Each row is a point. Examples show where two turns around zero, p and q, send a point. Write where each new point lands after one turn and then the other. Backwards means that the second turn is done in reverse. Each puzzle has new turns, and all numbers are rounded.
(in the rows, 128 means zero)

Turn p:
[127 125 148] -> [127 120 147]
[113 168 140] -> [125 165 152]
[104 120 134] -> [103 125 135]
[168 100  90] -> [157 103  79]
Turn q:
[133 103 147] -> [144 108 147]
[156 136 144] -> [156 145 135]
[109 125  85] -> [101 113  92]
[ 96 173 119] -> [ 84 162 124]
[146 104 145] -> [155 112 142]
Where do these land?
q, then p: [154 155 136] -> [155 155 132]
q, then p: [132 162 152] -> [139 158 155]
q, then p backwards: [123 100 128] -> [137 104 140]
p, then q backwards: [102  95  96] -> [101 127  83]

Turn p:
[118 136 120 120 113 131] -> [125 131 113 114 118 125]
[130 109 126 137 119 156] -> [133 111 120 131 123 158]
[118 105 125 150 145 117] -> [114 113 131 160 133 126]
[168 120 125 117 117 181] -> [172 118 124 108 136 175]
[114 111 127 113 143 120] -> [111 113 126 127 148 119]
[116 122 132 141 121 105] -> [113 122 134 139 112 112]
[125 109 153 128 130 116] -> [112 113 153 128 128 128]
[122 225 125 120 139 112] -> [133 220 119 112 126  95]
[142 116 118 126 125 114] -> [141 112 131 132 128 114]
Turn q:
[145 145  95 135 128 134] -> [152 136  96 133 122 133]
[119 102 147 124 116 102] -> [114 111 154 129 123 100]
[124 106 136 110 119 168] -> [109 104 131 109 114 160]
[ 88 143 125 134 116 109] -> [ 96 153 123 146 125 108]
[142 170 107 102 135 148] -> [145 161  99  98 123 148]
[150 120 149 167 117 111] -> [153 120 158 163 124 121]
[127 110 137 124 165 123] -> [127 111 135 118 165 125]
Where do these land?
q, then p: [127  63 101 139 109 148] -> [117  60 111 147 113 142]
q, then p: [121 144 106 128 110 123] -> [137 136 109 129 107 114]
p, then q: [146 141  86 165 152 145] -> [174 132 103 166 133 145]
p, then q: [140 112 143 104 119 115] -> [122 112 150 105 132 116]
q, then p backwards: [138 158 167 112 118 135] -> [145 158 168 128 121 136]
p, then q backwards: [129 143 137 109 137 129] -> [125 141 138 113 143 122]
p, then q: [102 146 134 132 149 120] -> [112 157 120 141 143 123]
p, then q backwards: [120 118 149 135 129 107] -> [113 113 148 130 115 119]

Turn p:
[139 123 133 113 129 188  91 122] -> [129 108 139 111 120 177  84 114]
[115 105 167  93 120 168 109 142] -> [ 95 114 160 103 135 158  93 150]
[134 160 132 154 107 126 138 119] -> [129 136 136 151  94 122 143 110]
[ 99 131 140 109 162  52 108 107] -> [107 176 119 125 190  84 135 106]
[135 142 105 118 115 139 136 157] -> [142 136 114 132 102 133 116 156]
[150 140 120 146 146 126 162 137] -> [162 130 131 147 125 133 158 139]
[151 130 125 161 125 112 141 134] -> [155 119 136 142 117 105 147 123]
[ 83 114 120 148 152  64 116 125] -> [108 135 102 152 179  72 135 117]
[110 115 137  99 122 188 126 109] -> [ 96 108 128 108 123 186 115 131]
[163 120 102 140 102 116 153 127] -> [157 118 116 111  96 109 156 133]
Turn q:
[110 154 150  96 150 102 151  86] -> [118 146 129 103 179 120 150  86]
[158  95  80 115 110 104 154 141] -> [150  71  98 114 106  99 122 123]
[116 159 160  93 114 169 123 159] -> [106 177 135  87 117 129 130 166]
[115 126  95 167  99 129 106 123] -> [140 128 113 161  86 151 121 111]
[143 141 158 108 104 115 140 152] -> [134 139 153  96 114 100 145 137]
[140 134 128 123 154 147 113 152] -> [133 140 126 132 141 124 110 164]
[137 122  98 150 121 106 146 159] -> [146 108 108 150 104  97 139 135]
[104  92 124 155 148 147 133 114] -> [ 93 104 123 162 136 150 125 130]
[162 167 164 119 131 136 127  98] -> [158 149 158  99 159 152 150 130]
[ 96  91 123 155 148 124  87  96] -> [104 118 138 175 137 156  90  98]
Where do these land?
p, then q: [ 79 115 157 115 110 123 124  67] -> [ 65 146  99 129 151 141 136  86]
p, then q backwards: [145 149 124 131 179 112 110 152] -> [148 160 124 138 165 110  93 124]
q, then p backwards: [153 153 129 108 181 111 125  99] -> [137 107 125 120 192 104 110 126]
p, then q: [138 154  84 134 124 112 117 136] -> [177 125 111 130 111 133 126 115]
p, then q: [134 147 142 117 131 124 162 134] -> [127 142 128 122 122 119 162 148]
p, then q: [114  48 148 109 104 110 112  88] -> [ 69 114 115 100 167  94  91  90]
p, then q backwards: [115 125 120 134 120 125 131 158] -> [131 117 118 134 140 134 126 157]
p, then q: [150 130 138 163 113 128 124 152] -> [140 109 169 132 110 121 132 121]
q, then p: [119 129  85 157 115 179 153 149] -> [137  94  87 142  85 125 120 167]
p, then q: [133 130 152 113 103 155 122 145] -> [108 149 153 113 103 131 116 137]

Turn p:
[127 105 145 126 130 166 114 125  99] -> [131  88 131 136 122 149 104 110 112]
[115 156 128  86 149  77  94 141 128] -> [ 97 157 114  97 141 102 115 170  92]
[ 82 119 126 117 156 149 169 159 152] -> [107 124 122 139 175 175 169 135 131]
[115 136 136 112 103 160 101  75 156] -> [120 138 102  91 119 145  93  83 154]
[176 104 109 122 137 101 114 122 108] -> [176 118 136 118 124  91 117 146 109]
[151 163 141 116 118 151 115 125 151] -> [125 158 148 105 105 152 109 122 135]
[123 120 112 154 121 111 109 147 141] -> [133 133 108 148 121 119 124 158 147]
[ 97 121 121 190 159 123 174 137 118] -> [122 126 134 201 164 120 161 117 141]
[124 130  99 141 125 134 148 147  96] -> [140 123 120 160 115 130 158 126 105]
[170 128 163 117  81 108 142 103 132] -> [129 116 165  86  93  95 132 112 155]
Turn q:
[157 167 135 163 149 126 117  90 145] -> [146 163 126 148 154 127 117  72 127]
[145 109 115 117  73 151 109 133 155] -> [137 110 119 107  77 171 123 114 132]
[111 108 132 167 109 126 124  86 111] -> [112 122 137 172 102 114  98 109 111]
[133 164  92 150 146 171 107 108 147] -> [119 149  71 138 149 153 116  91 131]
[107 136 142 110 103 143 117 175 148] -> [111 126 140 102 122 172 132 155 156]
[138 166  94 124 113 126  94 145 131] -> [142 170  98 105 119 150 110 135 136]
[119 118 142 120 146 128 118 100  98] -> [125 117 135 140 146 114 110 134  91]
[ 97  79 126 111 113  97 163 147 121] -> [109  92 149 119  96  89 141 165 141]
[148 133 106 151 151 148  80 139 139] -> [160 133  89 142 147 155 101 123 145]
[150 143 134 104 141 124 171 145  98] -> [135 142 134 121 141 112 182 149 106]
[109  92 164 123 134 104 167 154 115] -> [118  98 174 138 128 101 155 163 140]
[122 120 154  95 157  93 169 112 126] -> [121 113 163 106 153  78 151 127 115]
Where do these land?
p, then q backwards: [ 91 145 135 130 117 156 135 140 108] -> [116 130 129 139 108 174 141 112 128]
p, then q: [110 124 105 121 186 142 100 151 190] -> [140 142  72 126 190 166 140 140 151]
q, then p: [123 119 110 114 146 179 143 125 147] -> [156 114  96 135 160 141 151 109 123]
q, then p: [169 158 144 126 110 115 117 127  73] -> [120 140 176 149  82 124 127 119  92]
q, then p: [139 133 113  86 140 110 138  91 145] -> [132 123 119  88 142  93 133 119  94]
q, then p: [143 118 144 131 112  95 162 150 125] -> [109 123 166 114 119 117 153 136 154]
p, then q: [147 127 108  93  74 122 138 113 110] -> [129 124 136  92  79 112 150 127  95]
q, then p: [ 95  99 100 162 110 122 152 123 101] -> [110 122  95 159 105 104 149 149 161]
p, then q: [140 116 179 141 146 112  92 141 128] -> [141 111 153 129 144 148  86 158 155]
q, then p backwards: [122 140 141 177 138 126 104 120 152] -> [124 133 140 172 145 153 122 103 147]

Turn p:
[144 142 125 113 116 128 117 157 109  86 126] -> [140 135 110  93 118 139  95 130 126 100 119]
[106 118 116 136 136 124  82 147 144 103 114] -> [137 109 131 145 112 121  80 136 154 118 142]
[111 140 142 185 120 129 124 112 139 106 131] -> [121 140 184 149 120 141 115 110 127 109 134]
[ 93 148 118 116 138  96 110 137  96 116 129] -> [ 86 143 108 133 114 116  98 145 142 111 114]
[112 136 169 123  92 150 179 112 122 165 158] -> [110 162 142 122 116 158 183 139  84 159 141]
[143 122 133 117 131 114 180 158 132 169 105] -> [157 140 118 128 130 101 178 163 113 134 102]
[134 110  97 134 117 117 186 124 128 167 153] -> [130 135 104 154 122 118 198 113 106 119 123]
[151  96 134 129 137 119  97  95 120 121 110] -> [127  92 133 129 141 122 103  99 129 154 104]
[144 118 107 127  88 142 167 118 130 206 123] -> [154 155 107 146 119 132 204 112 129 171 117]
[145 130 130 142 168 136  85 172 121 112 145] -> [150 136 114 136 163 112  70 133 122 107 149]
[115 121 136  97 130 114 104 132 141  93 139] -> [111 100 121 106 109 120  97 137 126 122 148]
[137 158 134 128 134 128 109  88 155 117 127] -> [109 121 160 103 141 123 125 106 156 135 145]
[127 126 123 117 156 166 125 113 129 104 105] -> [130  97 133 121 158 160 120 142 149 123 127]
Turn q:
[112 150 101 117 136 113 155 137 109 104 148] -> [121 114  95 132 119 104 124 128 125  95 159]
[106 110 144 110 117 134 107 149 141 103  61] -> [114 138 168 129 143 124 168 132 100  95  82]
[134 102 122 124 107 131 112 148 122 120 138] -> [122  95 146 124 117 139 121 133 115 127 120]
[153 114 139 124 150 128 123 116 135  92 141] -> [155 105 132 119 157 134 123 128 153 113 126]
[130 128 112 225 159 179 125 112 128 150 129] -> [114 168 153 180 126 193 118 119 177 145 170]
[125 125 140 131 162 106 104 122 125 113 150] -> [148 124 136 137 151 111  90 128 140 116 128]
[138 115 114 110 145 108 121  87 116 115 143] -> [151 110  95 133 160 132 106 114 122 125 123]
[131 136 152 119  90 151 126 110 120 152 151] -> [117 128 132  89 120 134 124 103 119 169 138]
[147 177 115 110 144 146 131 119 135 187 134] -> [134 183  91  98 110 141 113 153 128 153 140]
[135 158 138 135  88 124 134 148 126 157  58] -> [132 173 142 128  79 128 180 120  99 133 103]
[112 124 122 116  81 111 143 140 152 120 144] -> [ 96  95 117 117 102 104 138 119 131 135 108]
[113  97 137 117 157 106 155 151 127 121 140] -> [129 102 130 150 149  92 133 162 129 129 140]
Where do these land?
p, then q: [140 128 112 131 145 116 112 119  86 118 126] -> [122 151 123 150 148 143 121 121 120 100 108]
p, then q backwards: [128 143  96 118 163 153 142 153 128 136 138] -> [132 132 109 117 175 136 157 116 131 108 121]
p, then q: [ 85 111 141 167 131 105 114 134 117 109 147] -> [119 128 174 145 116 124 108  81 125 120 134]
p, then q backwards: [133 153 134  81 146 156 108 150 115 150 158] -> [124 147 118  96 162 156 155 101 124 158 153]
q, then p: [141 137 118 161 129 132 161 161 100 127 147] -> [138 142 127 132 102 133 137  98  88 119 161]
q, then p: [159 143  94  89 131 155 110 125 161 155 168] -> [156 121  72 119 115 139 114 151 173 144 158]
q, then p: [116 102 143 153 109 128 139 122 145  74  89] -> [121  89 184 134 134 139 155 143 107 115 106]
p, then q: [177 120 120 115 149 142 107 162 132 162 134] -> [173 132  88 140 118 145  98 160 135 125 127]
q, then p: [144 159 127 167 118 121 117 159 109 107 123] -> [133 132 157  94 101 146 121  96 106 128 138]
p, then q: [109 109 117  96  83 114 132 111 129 155  99] -> [ 97 129 111 133  95 138 163 132 111 167 107]
p, then q: [103 101 163 127 107 115 151  79 137 104 128] -> [103 115 162 129 149 115 155 108  89 166 142]
q, then p: [119 117 168 113 134 104 140 100 169 107 120] -> [123  96 147 129 144  80 151 147 146 126 105]
p, then q: [133 143 122 152 138 163 122 128 111 154 124] -> [135 166 126 126 130 143 123 139 160 125 145]
p, then q: [106 125 139 121 110  89 137  89 152 136  90] -> [109 127 142 137 123  93 165 123 116 170  97]
